Rows are points. Each copy is the shape, with its points in the same order, turned, moved and blurred by noise. Some copies are also mirrored. Which?

Shape:
[[-0.9  1.5  6.0]
 [-3.3  2.5  3.1]
 [-3.6 -1.3 -1.5]
 [ 5.0  7.2 -2.2]
 [-8.9  2.1 -0.3]
 [ 7.4  0.1 -0.9]]
Copy 1, 6 rows:
[[-4.0  0.0  5.2]
 [-2.8  4.8  4.7]
 [ 1.6  5.3  2.2]
 [-6.5  0.6 -4.9]
 [-1.9 10.4  5.4]
 [-1.0 -2.3 -4.3]]
Copy 1 is: mirrored
Copy 2:
[[-0.6  1.7  6.6]
 [-4.1  0.6  4.7]
 [-2.6 -3.4 -0.8]
 [ 0.2  8.0 -2.5]
 [-8.9 -2.5  1.4]
 [ 5.8  4.2 -1.1]]
Copy 2 is: only turned
Copy 3 (6 x 3):
[[-3.0 -2.7  6.5]
 [-2.2  1.2  5.6]
 [-2.5  2.1  0.2]
 [ 8.3  0.7  5.3]
 [-5.2  7.3  4.0]
 [ 5.7 -4.9  0.7]]
Copy 3 is: only turned

Shape (10 x 4):
[[ 6.0  4.9 -2.5  3.7]
 [ 2.5 -0.7 -5.0 -5.5]
 [-4.1 -4.3  2.1  2.1]
 [ 2.0  7.0  7.8 -3.4]
 [-2.6 -5.8  1.2 -0.5]
 [ 0.8  2.7 -4.0  5.5]
 [-3.8 -4.6 -2.9 -0.8]
 [ 7.0 -2.0 -3.9 -6.0]
 [-6.5 -2.2  3.8  2.2]
 [-0.9  6.2 -4.3  5.7]]
Copy 1, 10 rows:
[[ 0.9 -2.3 -4.8  6.7]
 [ 5.6  3.5  1.8  0.8]
 [-5.5 -1.6  4.5 -2.5]
 [ 1.3 -3.7 -8.6 -5.8]
 [-2.3 -1.0  5.8 -3.1]
 [-3.7  0.4 -1.8  6.4]
 [-2.2  2.8  5.8 -0.8]
 [ 8.8  0.0  2.4  1.5]
 [-7.7 -0.6  2.3 -4.5]
 [-4.9  2.3 -4.8  6.2]]
Copy 1 is: mirrored
Copy 2:
[[-0.7  2.3 -8.5 -0.4]
 [ 5.4 -3.8 -2.8 -4.9]
 [ 2.3 -0.6  4.6  2.9]
 [-9.5  1.4 -0.7 -4.4]
 [ 2.8 -0.1  5.9  1.3]
 [ 1.1  0.7 -5.8  5.0]
 [ 4.7 -3.7  3.2  1.2]
 [ 5.6  0.4 -3.8 -9.1]
 [-2.1 -1.2  5.3  6.1]
 [-1.4 -0.1 -6.7  6.8]]
Copy 2 is: only turned
Copy 3:
[[ 6.0 -0.6  9.0  3.9]
 [ 6.8 -6.3 -1.2  1.1]
 [-4.1 -0.1 -0.6 -1.4]
 [ 8.3  8.4  1.4 -1.8]
 [-2.8 -1.2 -3.0  0.0]
 [ 1.1 -3.5  8.1  0.8]
 [-1.9 -5.3 -0.8 -2.1]
 [ 8.3 -5.3 -1.7  4.8]
 [-4.3  1.6  0.6 -4.3]
 [ 2.1 -2.4 11.0 -1.6]]
Copy 3 is: mirrored
Copy 4 (10 x 4):
[[ 7.5  0.7 -3.6 -1.1]
 [ 3.8  0.3  7.4 -0.7]
 [-6.0  3.2  0.2  2.0]
 [-1.0 -9.3 -2.8 -4.1]
 [-4.9  2.3  2.9  3.2]
 [ 3.8  5.6 -3.0 -1.9]
 [-3.3  5.1  4.9  0.7]
 [ 6.3 -2.0  7.5  2.7]
 [-7.8  2.7 -1.2 -0.5]
 [ 3.5  5.2 -4.1 -5.4]]
Copy 4 is: mirrored
